Each row is a point. To make a cloud, some directions were put in groups of two or more. Within a group, all points are equally far from the middle, so they leave a hole (a ring in 2 directions, a hollow ball in 3). The other directions are filled evenly. Then the cloud was stretched, turned, moved and blurred a little. Count the holes, and give their numbers of directions, smallest first.

Cloud (15 x 2):
[[-29  -3]
 [ 34  45]
 [-18 -32]
 [ 73  -1]
 [-10 -39]
 [ 69 -25]
 [ 64 -35]
 [-20  28]
 [-26 -16]
 [ 14 -52]
 [-19  31]
 [ 53  33]
 [  7 -49]
 [ 25 -53]
 [ 22  47]]
Holes: 1 (2)

Cloud (21 x 3):
[[ 41   6 -49]
 [ 55 -16  -3]
 [ 25 -59 -41]
 [-29  66 -15]
 [-17 -74  14]
 [-17  45  17]
 [ 27  24 -14]
 [ -8 -36 -19]
 [-14 -60 -25]
 [ 39 -36 -19]
 [ 39  50  -3]
 [ 28  17 -50]
 [ 38 -41 -36]
 [ -4 -22   7]
 [-11 -10  24]
 [  3  95 -47]
 [ 12 -23 -47]
 [  2 -18 -70]
 [ 25  48   6]
 [ 60 -50  26]
 [-30  -1  16]]
Holes: 0

Cloud (31 x 4):
[[ -4 -51 -35  26]
 [-21 -34   1 -30]
 [-38 -36 -63 -14]
 [ 14  -8  16 -35]
 [ 24  10  11 -17]
 [ -7 -52  12  26]
 [-39  16 -59 -28]
 [-26 -49   6  -7]
 [-39   0  41  60]
 [-63 -26   5  22]
 [-10  18  48  56]
 [ -7 -60 -21 -12]
 [ 22  -3 -25 -32]
 [-25  36 -44  55]
 [ -7  23 -52  52]
 [  1 -65 -16  -8]
 [-58   9  50 -26]
 [ -7 -60  -8   5]
 [-64 -26 -38   3]
 [ 18  26 -33  23]
 [-63   9  15 -25]
 [-95  -9  21   8]
 [-28  32  15 -15]
 [-26 -50 -13   4]
 [-71  -2  28  55]
 [  2  13 -13 -24]
 [-63 -15 -27  42]
 [  1 -49  61  36]
 [ 42   5  -2  33]
 [-28  44 -13  -3]
 [-20 -49 -49  12]]
Holes: 1 (2)

Cloud (46 x 6):
[[  3  39  -8  88   8 -28]
 [ 10  19  16  -9  58 -39]
 [ 10  16   6  55 -49 -58]
 [  9 -18 -36   4  24   9]
 [-35  -6 -46 -35 -44 -22]
 [-68  24 -26  46  41 -70]
 [-30  22 -29  32  42   3]
 [ 31   6 -64  37  30 -43]
 [ 41 -53  61  -7  -4  14]
 [-52  11 -27  22 -26 -95]
 [ 31 -31  34   6  89 -17]
 [ 33  45  29  44  18 -16]
 [ 44  63 -31 -14 -45  -5]
 [-33 -21 -48  43  50 -54]
 [ 12  64 -52 -23  66 -10]
 [-17  54 -18   1  43 -70]
 [-35 -56  34 -44  41 -16]
 [ 11  36  56  -8  21  19]
 [ 40  28 -23  80  48  17]
 [ -4 -41  73  32  14   5]
 [ -1  63  22   6 -48  -8]
 [ -3  63 -11 -42  -9 -11]
 [ 40 -11 -62   2 -14   5]
 [-17 -72   2  20 -60 -45]
 [ 21 -26  22 -52  31 -65]
 [ 22  -9  50  13 -40 -47]
 [ 22  -2  21  -9  -8 -34]
 [  3 -75  -8  43  44 -25]
 [-25  33  29   3   6 -50]
 [  5 -52 -17 -25 -10  33]
 [ 25  -3  33 -18  -2 -49]
 [ 29 -88 -14  49  33 -26]
 [ 38  33 -45  38  49 -24]
 [ 28  64  46 -37 -18 -32]
 [ 25 -16  33 -29 -11  31]
 [ 38 -45 -12  -3  19  23]
 [  0  79  10  -8 -43 -18]
 [ 17  -4 -61 -48 -26  48]
 [-46 -35 -72 -41   5 -34]
 [ 34 -46 -49  56  41  -5]
 [-10  15  22 -57 -33 -74]
 [ 17 -58  23   4  65  39]
 [ 18 -45  74 -13 -36  17]
 [-45   9  13 -57 -11   9]
 [  2   0  17  30  29  28]
 [  4 -41 -19  57 -30 -38]]
Holes: 0

Cloud (75 x 8):
[[ 44  12   9 -23   8 -26  30 -64]
 [-22 -47 -10  16  29 -65  49 -35]
 [ 38  11 -41 -10  61  50   0 -29]
 [ 12 -32 -53 -29 -24 -26 -59 -52]
 [-16 -48 -27 -66  24 -27 -65  -1]
 [ 37 -38 -32  38  18  17  14  -2]
 [  1 -11 -73  18  53 -41   1 -12]
 [-33  -7 -26 -83  14 -14  -5 -45]
 [-19  17 -53  47  30  -4 -66  33]
 [ 47  53  15   3  17 -20  34 -14]
 [ 36  15  25  49  36  11  35  10]
 [-37 -18 -11  -8  45 -40 -24  47]
 [-32 -13  59  -8  38  -1   5 -14]
 [ 23 -45 -47  10 -25 -25   6  48]
 [-32  -5  23   1  -1 -72  -5  19]
 [ 22 -22 -55 -44 -35 -21 -47 -26]
 [-25 -55 -42  51  25 -58  -5 -17]
 [ -8   1 -43 -32  71   2 -51 -58]
 [-17  41 -15 -61  65  -3 -23 -23]
 [-51 -11 -36  79  -1 -21 -23  26]
 [ 33 -10  31  28  12 -11  51 -31]
 [ -7   7 -49  62  39 -63 -12  23]
 [  0  -5 -18 -36  60 -45 -48 -51]
 [-42 -73 -21  -6  -4  -3 -27   7]
 [ 12 -21   1  21 -23  -9 -10  57]
 [  2 -29  16  60  -1 -46 -48  -8]
 [ 43  58 -31  23  24 -50  19   6]
 [ -8  37 -37 -51  23  95 -27  11]
 [-47  -4 -54 -74  -3  11 -29 -39]
 [ 54  36  21 -56  35 -11 -14  -7]
 [ 26  53  18  -9  59  36  27   2]
 [-30 -10  24  48  45 -62   7  17]
 [-44   9 -18  32  -5  -6   9 -62]
 [ 13  16 -53 -33  73 -22  16 -12]
 [-16  29  -7  -4  35 -49 -23 -44]
 [ 28 -21  -2  45  -7 -29 -62   9]
 [  3 -11  46  16 -23 -47  49  21]
 [-22 -23  29 -23  -4 -28  60 -41]
 [-15  36 -17 -44  60 -31 -29   0]
 [  0  -7  -4   8  94   0   2  60]
 [ 37 -26  41  52  30 -24  20   6]
 [ 10   2  22   5 -10  17   6  51]
 [ 28   6 -49 -22  58 -40  38  29]
 [-20 -13  -7 -46 -45  19  -4 -44]
 [ 17   4 -35  -6  22  -6 -24  82]
 [ 13 -25  38  55  -9 -52  63 -26]
 [-26 -11  16  -6 -28  14 -57  -4]
 [ 14  37 -79  -7  27  23 -57  -3]
 [ 10  53   9 -24  48  37  42  10]
 [ -8   6 -28 -33  69 -53 -26  -7]
 [-24   0 -92 -28  27  17 -76  -9]
 [  9 -41 -14 -52  13 -80   5 -21]
 [ 38 -28 -26   4  -9 -24  35 -65]
 [ 15 -30 -46 -22   1  52   9  21]
 [-34  50 -46 -18 -21  35  39  12]
 [  1  51 -44 -60  36  27 -40  34]
 [ -2 -62  -2 -50  22 -36   8 -13]
 [ 31 -67 -50 -10   2   1 -44 -17]
 [ 11   9  -8  -7 -41  -5 -40  12]
 [  5  32 -47  38  10  18 -53  47]
 [ 20 -13  -2 -52  21  61  17  12]
 [ 36   7  16  63  43  21  -9  28]
 [ 15  30 -26  15  60 -59   9  47]
 [ 11   8  -9  27 -50 -16  -9 -42]
 [ 25   2 -29  12 -41 -30 -46  -6]
 [  2 -11 -48  49  28  44  13  15]
 [-23  58  -5  -2  15  10  20  49]
 [-10 -42 -32   4  48 -70   6 -31]
 [ 27   1  29  -5  22   9  63  20]
 [-57  17 -46 -33   6  65  -7 -11]
 [-46  25 -49 -31   8  10 -70  12]
 [ 30  43 -33  54 -11 -17 -10  16]
 [-27 -60 -47   0  10   3 -26 -60]
 [ 28  40   7 -54  48  50  28   0]
 [ -6  -7 -36  -8  23 -42 -63 -58]]
Holes: 3 (2, 2, 3)
